Rows are points. To make a cloud, some directions were put in groups of two or more. Within a group, all points are equally far from the middle, so they leave a hole (a ring in 2 directions, a hollow ball in 3). The other directions are filled evenly. Then the cloud was stretched, turned, moved and blurred a little. How many holes are there, and how many directions does each take, smallest first?
(in the rows, 128 means zero)

Cloud, 21 rows:
[[102 173  86]
 [195  50 159]
 [156 182  94]
 [ 75 180 171]
 [145 197  78]
 [109 115  48]
 [205 133  82]
 [150  84 123]
 [ 96 150  70]
 [ 57 158 181]
 [123  83  53]
 [ 79 173 136]
 [138 146 189]
 [ 83 116  99]
 [ 79 138  90]
 [ 93 201  78]
 [ 97 150  74]
 [ 86 169 141]
 [102 149 192]
 [116 131 141]
 [ 65  98 150]]
Holes: 0

Cloud:
[[ 87 107 186 180]
 [177 204 113 191]
 [120 157  46 120]
 [163  79 102 182]
 [159 161 126  61]
 [ 96 199  88 168]
 [102  88 149  82]
 [183 195 103 191]
 [ 94 103  63 128]
 [135 141 105  62]
 [135  59 183 112]
 [ 88 119 170  98]
 [178 159 149 218]
 [122  56 109 120]
 [204 160  89 179]
 [125  61  95 150]
 [136 219 109 171]
 [204 163  77 112]
 [104  90 137  79]
 [128  55 114 121]
 [109 104 118  71]
 [ 62 134 119 191]
 [108  96 111  78]
 [134  52 156 107]
 [109  70 135  90]
 [ 80 146  60 162]
 [139 209 160 129]
 [101  77  78 156]
 [160  97 108 206]]
Holes: 2 (2, 2)

Cloud (28 x 4):
[[191  88 127 203]
 [ 97 141  75 182]
 [124 169 154  61]
 [112  82 179 175]
 [ 91 167 101 135]
 [ 79 108 180  97]
 [180  58 149  82]
 [181 172  86 174]
 [103  85 171 197]
 [149 156 174  60]
 [194 164  96 165]
 [108 159  78 136]
 [197 102 158 125]
 [182  95  85 190]
 [ 97  66 164 132]
 [ 76 148 137  65]
 [128 124 199 185]
 [115 164 151  44]
 [167 192 142 164]
 [130  95  64 120]
 [189  93 161 179]
 [120  70 177 145]
 [196  76 134 103]
 [171 100  74 189]
 [ 99 164 177 157]
 [196 127 150  66]
 [102 129 192 185]
 [129 152  63 163]]
Holes: 1 (3)

Cloud:
[[184 126  55 121  71 132]
 [135 208  94 131 118  82]
 [151 195 110 146 118  63]
 [183 169 132  68  93 144]
 [148  84  32 116 129 168]
 [185 108 116  69  62 100]
 [185 135 165  63 114 163]
 [ 69 185 109 125 162 170]
 [114 149 147 100 129  58]
 [ 98  43 122 167 165 127]
 [113  86 161 132  56 103]
 [179  79 194  75  88 106]
 [194  99  51 154 145 151]
 [162  76  77  67 134  75]
 [ 58 109 189 141 138 165]
 [103  95 139 104 191  91]
 [205  97  54 152 139 141]
 [111 158  64 156 206 135]
 [134 204 118 146  92 114]
 [173  57 171 117  89 174]
 [ 68 103 135  79 161 115]
 [195 161  78  72 179 116]
 [119 100 118  69  72 186]
 [175 185  41  87 130 108]
 [156 107  33 138 151 175]
 [ 49 104  92 102 127 118]
 [ 74  47 114 171 139 147]
 [103 104 150 216 124 142]
 [185 134  62 185 118 147]
 [ 67 120  86 114 112  90]
 [ 60 100 113 169  84 133]
 [ 74 172  57 171 123 145]
 [ 85 163  41 165 168 146]
 [144  74 178 190 132  93]
 [235 115 134 105 164 127]
 [144 184  62 167 123  74]
 [133 138  57 143 182 190]
 [106  33 111 102 150 179]
 [106 151  68 154 134  62]
 [142  57  95 151 116  66]
 [118 101 119  74  82  76]
 [110 117 191 145  78 103]
 [227 106  60 124 150 106]
 [160 145  13 123 122 139]
 [112  76  76  95  69 165]
 [162  91 143  93  90  50]]
Holes: 2 (2, 4)

Cloud:
[[138 102 126 103  71 136  29 174]
 [134 128 151 114 115 166  23 174]
 [ 72 168  82 100 162  83 171 102]
 [179 163 188 100  88 187 119 135]
 [157 178 138  13 110 137 139  61]
 [208  86 135  82  94 168  52 161]
 [207 150 107 108  65 187 112 155]
 [122 223 162  57 150 158 131 106]
 [165 121 140 189 176 146 118 175]
 [159 157  74 132 177 191 180 181]
 [ 89 158  82  74 157 118  81 188]
 [163  71  67 119  87 112  66 179]
 [ 96  71 185  96 100 162 118 140]
 [ 84 120  67  66 134  70 118 109]
 [ 97 121 162  24 110 116 135 167]
 [169 213 169  77 123 174 119  92]
 [115 139  98  91 111  76 185  68]
 [ 93  80 124 133 200  79 123 179]
 [164 109  70 104 113  48  91 110]
 [186 127  99  52 161 150  62 107]
 [158 128 142 107 111  51  79 166]
 [149  96 187  98 170 154  60 105]
 [ 96 122 143 143  95 119 153 113]
 [110 152 118 162 155 173 185 195]
 [103 180 178  65 114  66 165 127]
 [178 147 103  73 132  39 114 127]
 [110  95 181 119  92 113  51 157]
 [171  56  72  49 148 119  98 158]
 [ 84 154 123  66 130  65  85 167]
 [184 121 159  64 134  72 143 168]
 [142 176 121 113 211 105 204  87]
 [212 113 146  43 130 191 123 167]
 [106 189 155  69 119 182  69 114]
 [191 207  88  91 131 170 126  69]
 [117 127 121  20 100 131  63  70]
 [116  43 108  77 189 158 101 123]
 [206  82  76  54 165 180 116 167]
 [ 96  90 183  67 188 155  84 115]
 [142 181  81 143 116  83 180 102]
 [175  97 110  76 145 161 184  87]
 [187 131 146  22 125 147 158 149]
 [104 180  84  70 174 100 190  74]
 [111 136  78  91 149 165  63  50]
 [129  65 125  89 112 159 190 151]
 [125 135 120  47  65 111 139 154]
 [143 128 138 182 159  56 111 112]
 [145  98 167  76 188  87 118 196]
 [157  96  96  67 119 190  30 146]
 [156 124  95  32  93 160 150 102]
 [ 99  63 165  75 169  92 101  82]
 [203 168 106  60 162 138  85  79]
 [177 130 170  79 198 154 105 173]
 [132 124 171  93  85  96  30  87]
 [109  90 129 144 179 193  70 143]
 [115 187  74  83 175 165 167 110]
 [178 237 155 116 110 135 113  96]
 [184 120  63  92 202 152 150 162]
 [ 88  74  83  68 156  92 121 109]
 [ 93 104  74  80  92 109 102 202]
 [129 172 163  75 196 109  59 100]
 [151  67 116  85 195 110 112  68]
 [141  84  77  59 128 172  50 105]
 [191  88  96 165 100 148 153 168]
 [ 77 139 137 166 130 163 125 157]
 [165 134  72 139 205 113 154 159]
 [ 94 145  88 108 111 141  67 226]
 [105 159  77  52 165 157  70  88]
 [165 118 147  76 124 162  25 126]
 [154 213 177  71 117 173 117  77]
 [131 133 138  31  94 119 161 176]
 [175 128 133  74 178 121 124 227]
 [ 87 102 150  66 148 115 163  65]
 [159 145  91 120 137 223 152 124]]
Holes: 3 (2, 2, 3)

Cloud, 81 rows:
[[ 74 160 168 140 122  88  69 151]
 [137 199 108  74  93 106 142  71]
 [ 58 152 102 144 157  34 186 124]
 [ 89  99 167 178  69 151 124 124]
 [143 133 189  85 111 176 186  84]
 [101  99 158 158 145 131 144 208]
 [155  89 147 126 159 108 184 217]
 [114 194 148  65 104  86 107 181]
 [194 178 170 209 152  84 101  79]
 [159 172 128 169 102 162  53 139]
 [112 120 123 147 106  74 182  74]
 [127  60 138 163 156 115 165  79]
 [ 81 162 105 206 214 124 144 156]
 [126 198  93  54 126 164 155  74]
 [143 169 151  67 119 172 163  72]
 [166  84  83  84 104  39 126  96]
 [ 98 155 145 181  91 206 122  69]
 [ 91 167 179  58 170 162 144 118]
 [149 168 180 164 201 165 144 123]
 [122 202 182 102  59 153  77  66]
 [ 97 221 150 133  97 136  50  47]
 [125  58 196 176 170  89 177 102]
 [ 76 106 162 110  83 205  92 105]
 [142  83 204 170 154  58 157 192]
 [211 150  98  93 142 126 146  90]
 [155  91 151  90 167 125  77 115]
 [194 128 119 115 126 150 131  85]
 [181 100 195 111 114  84 134  86]
 [130 170 174 229 196 186 176 159]
 [135 161 129 223 133  83 185 175]
 [116 122 128 158  60  72  68  45]
 [163 198  66 122 150 158 157 170]
 [ 79 158 177  70 154 123  49 139]
 [ 60 129 186 172 116  69 165 130]
 [121 149 165 167 192 179 131  60]
 [134  66 140  85 105 170 190 174]
 [106 218 202 145 130 148  92 116]
 [122 190 178  98 128 201 149  63]
 [ 73 122 141 172 146 152 142 188]
 [150 196 138 178 195  86 149 107]
 [114 115 196 170  67 109  77 174]
 [127  87  34 176 156 118 162 140]
 [ 53 141  95 145 130  91 127  82]
 [198 118 132 156 160 150 189 105]
 [154 187  78 110 137 239 116 144]
 [116 245 170 134 140 143  90 116]
 [ 56 203  86 126 151 102  74 108]
 [193 130 149 196 104 108 100 137]
 [102 167 154 151 152 120 186 192]
 [116 177 152 180  99 151 185  63]
 [136 222 168 119 152 106  77  89]
 [ 53 103 149 221 103 114 160  86]
 [151 123 135 131  87 206  98 117]
 [119  95 127 161  60  44 146 158]
 [143 196  70 129  91 102  94  32]
 [209 159 150 148  70 151 146  79]
 [115  91 105  91 104 170 127 118]
 [179 139 121  87  60 144  75 105]
 [167 161  21 136 155 131 195  75]
 [129 152 138 105  85 111 156  80]
 [148 100 201 181 144  45 118 166]
 [105 208 173 171 116  76 126 124]
 [157  99 215 141 143 205 175 211]
 [ 86  56 191  83 184 192 152 109]
 [139  89 130 114  78 107 168 160]
 [133 161 106 141 216  75 228 100]
 [100  68 135  89 208 102 150 126]
 [117 186 170 174 144  53  96 123]
 [150  81 179  61 148 165 113 102]
 [139  95 160  90 228 207 170 169]
 [121 104 202 129 200 154 153 171]
 [149 188 174  88 174 155  91  91]
 [ 98 144 220 168 142  91 100 136]
 [127  93 107 153 189 152 148  71]
 [100 153 167 184  59  96 130 117]
 [163 162 129 150  82 154 127  52]
 [190 117 136  99  91 142  59  80]
 [163 109  65 182 171 154 158 113]
 [150 207 146 206  68 112 105 127]
 [190 131 103 165 190 165 190 127]
 [ 48 126  97 194 211  71 132 157]]
Holes: 1 (3)

Cloud, 102 rows:
[[110 161 135 195  98 147  54 184 132]
 [121  88 115 117 222 197 113 148 145]
 [ 96 219 117 108 112 101  70 153  99]
 [ 64 158  72 137 181 158 108  96 162]
 [ 60 204 134 172 180 124 120 127 161]
 [ 83  76 138 108 226 199  69  95 166]
 [137 178 114 204  72  94 117 171 109]
 [145 179 222 153 143 105 174 108 143]
 [ 60 124 180 156  81 115  92  99 121]
 [143 145 120 206  95 150  83 162 163]
 [141 166 194 141 202 173  90  93 121]
 [133 170  61 131 188 140 149 101 159]
 [132 177 162 135 247 149  66  97 126]
 [119 101 120 158 131 220  81 171 148]
 [ 58 229 121  82 157 179 189  96 180]
 [108 192 166  72  96 111 158 133 130]
 [110 186 121 169 164  93 103  76 156]
 [ 86 119  87 158 180 137  70 149  59]
 [116  94 222  64 113 160  89 138 120]
 [190 175 119 114 155 151  68 154 138]
 [121 190 159 226 130 138  87 129 114]
 [149 180 197 106  98 104 119  63 128]
 [146 188 122  79 143 144  87  95  67]
 [175 228 149 111 105 112 131  89 101]
 [172  93 218 128 192 102 182  76 148]
 [ 75 142  47 183  98 144 179 128 165]
 [ 90 135  86 107 134 163 167 113 170]
 [167 150 230 198  80 110 164 161 120]
 [169 136 172 187 177 150  36 172 109]
 [ 26 126  88  70 232 167  86  79 154]
 [118 117 170 174 149 149  59 195 134]
 [131 112  72 231 165 145 104  75 125]
 [143 144 228  97 163 141 122 155 209]
 [105 104 136 186 159 147 145 132 206]
 [166 159 203  55 105 137 114 130 153]
 [131  97 177  46 141 198 126  77 120]
 [182  95 161 129 228 127 180  92 158]
 [115 147  64 161 159 108 128 192 120]
 [127  79 129  79 147 136 169 113 127]
 [ 86 173 125 200 160 136 157 130 194]
 [135 122 150 181  79  91 175 146 167]
 [131 116  69 152 136 139 159  84 181]
 [138 156 249 129 113 119  80 209 198]
 [115 145 166 161 121 146 109 183 108]
 [151  89  72 175 143 105 175  68  43]
 [134 128  89 147 148 132 114 144 229]
 [ 33 124  70 207 122 146 114 105 123]
 [164 111 144 182 197 156 160  33 122]
 [155 105 154 144 110 127  84 125 174]
 [133 121 137 157  90 164 123 207 206]
 [ 93 160  41 139 191 136 126 171 116]
 [164 137 225  88 118 140 101 107 124]
 [ 48 221 157  95 113 164 174 130 136]
 [104 115 156 242  56 121 129 141 106]
 [137 122  96 140 207 125 131  50  85]
 [199  90 144 156 178  88 124  52 143]
 [129 128 179 135 222 142 159 140 229]
 [113 152 104 170 152 145 166  86  45]
 [133 153 101 114 216 164 106  91  74]
 [203  57 202 184 116 142 181  85  67]
 [112 169  52 219  86 109 123 142 134]
 [105 180  78 143 190 135  31 129  81]
 [132 125 149 114  47 175 163  97 152]
 [130  41 160  80 189 160 139 143 147]
 [101  77  92 154 134 210 143 106 171]
 [205 165 219 107 148 104 145 114 156]
 [144 162 198  76  81 153 110 197 186]
 [156 128 169  52 147 145 173  76 167]
 [153 190 171  80 130 160 117  85 177]
 [127 110 131 191 138 186 128 132 186]
 [125 121 115 116 187 106  50 118  68]
 [ 62 129 150 131  84 136 200 126 119]
 [168 111 163 136 249 185  65  88 108]
 [124 159 187 127  93 123 132  95 214]
 [142 124 212 200  93 135  95 141 148]
 [ 97  53 114 156 137 125 122  94 148]
 [145 149  83 188 111 118 111 102  58]
 [120 165 131 165 118 122 183  97 166]
 [ 91 171 115 156  76  96 180 144 122]
 [ 89 149 133 102 213 180 148  62 102]
 [129 192 151 143  66 139 152 110 193]
 [136 166  95 169 137 153 140  82  42]
 [152 105 180 156 185 139  52 104 103]
 [181 162 150 194  61 138 149 109  87]
 [192  96 112  62 135 139 135 103 128]
 [119 163  70 190 143 114 106  48  60]
 [140 121 132 125 142 136  94 185 168]
 [117 135 177 135 170 214 161  70 163]
 [181 167 177 129 185 176 147 149 163]
 [109  80 148  69 152 135  75 151 189]
 [109  68 160 187  89 178  49 138  79]
 [ 78  62  65  63 149 150 157  97  99]
 [102  86  78 152 206 116 152 152 115]
 [108 163 105 116 184 118  86 125 143]
 [ 52 160 147 118 195 144  91  63  98]
 [102 105 187 172 100 162 120 170 181]
 [ 91 172 138  43 143 152 137 141 153]
 [124 121 129 210 209 184 143 150 225]
 [169 174 197 123 117  51  99  75  99]
 [147 176  64 200 207 133 156 131 126]
 [147 131 180 137 142  98 169  85 135]
 [143  65  56 181 209  96  88 106  86]]
Holes: 0
